Rows are points. Any point is a mix of the corners, with weights that add up to 1. It lies inside the corners' shape when no weight is negative. Is each point inside? If not, which corners have a negative weight?

Corners:
(1): | -0.030 |  0.058 |  0.051 |
(2): | -0.041 |  0.036 |  0.003 |
(3): |  0.051 | -0.074 | -0.011 |
(4): |  0.044 | -0.028 | -0.031 |
Points:
| -0.024 |  0.038 |  0.028 | => inside
| -0.024 |  0.049 |  0.044 | => inside
|  0.034 | -0.021 | -0.001 | => outside (2)
| -0.031 |  0.049 |  0.026 | => outside (3)

Corners:
(1): | -0.021 | -0.029 |  0.010 |  0.000 | -0.031 | -0.007 | -0.035 | -0.060 |
(2): | -0.045 | -0.011 | -0.023 |  0.001 |  0.049 | -0.024 |  0.027 | -0.094 |
(3): | -0.027 |  0.000 |  0.036 | -0.027 | -0.038 | -0.065 |  0.030 | -0.127 |
(4): | -0.089 | -0.006 |  0.003 | -0.082 | -0.001 | -0.093 | -0.011 | -0.022 |
(5): | -0.025 |  0.027 | -0.009 |  0.002 |  0.058 |  0.027 |  0.045 |  0.071 |
(6): | -0.010 | -0.035 |  0.044 | -0.136 | -0.014 | -0.004 | -0.037 |  0.033 |
(7): | -0.054 | -0.041 |  0.021 |  0.010 |  0.005 | -0.015 |  0.045 |  0.001 |
(8): |  0.145 | -0.023 | -0.029 |  0.054 |  0.009 |  0.043 |  0.019 |  0.045 |
(9): |  0.049 | -0.023 |  0.040 |  0.029 |  0.049 |  0.017 | -0.012 |  0.064 |
Points:
| -0.020 | -0.020 |  0.010 | -0.003 |  0.005 | -0.020 |  0.021 | -0.039 | => inside
| -0.031 | -0.018 |  0.014 |  0.029 |  0.018 |  0.005 |  0.023 | -0.021 | => outside (4, 6, 8)
|  0.022 | -0.018 |  0.004 |  0.018 |  0.009 | -0.022 |  0.013 | -0.029 | => outside (5, 6)
| -0.021 | -0.010 |  0.024 | -0.039 | -0.016 | -0.043 |  0.011 | -0.059 | => inside
|  0.007 | -0.033 |  0.003 |  0.001 |  0.010 | -0.004 | -0.004 | -0.015 | => outside (3, 5)
| -0.033 | -0.033 |  0.009 | -0.052 | -0.014 | -0.039 |  0.026 | -0.041 | => outside (1, 5, 9)
| -0.100 | -0.012 |  0.009 | -0.042 |  0.026 | -0.036 |  0.046 | -0.035 | => outside (1, 8, 9)
| -0.016 | -0.025 |  0.015 | -0.015 | -0.015 | -0.024 | -0.007 | -0.044 | => outside (5)
| -0.015 | -0.007 |  0.009 | -0.025 | -0.002 | -0.023 | -0.006 | -0.037 | => outside (7)
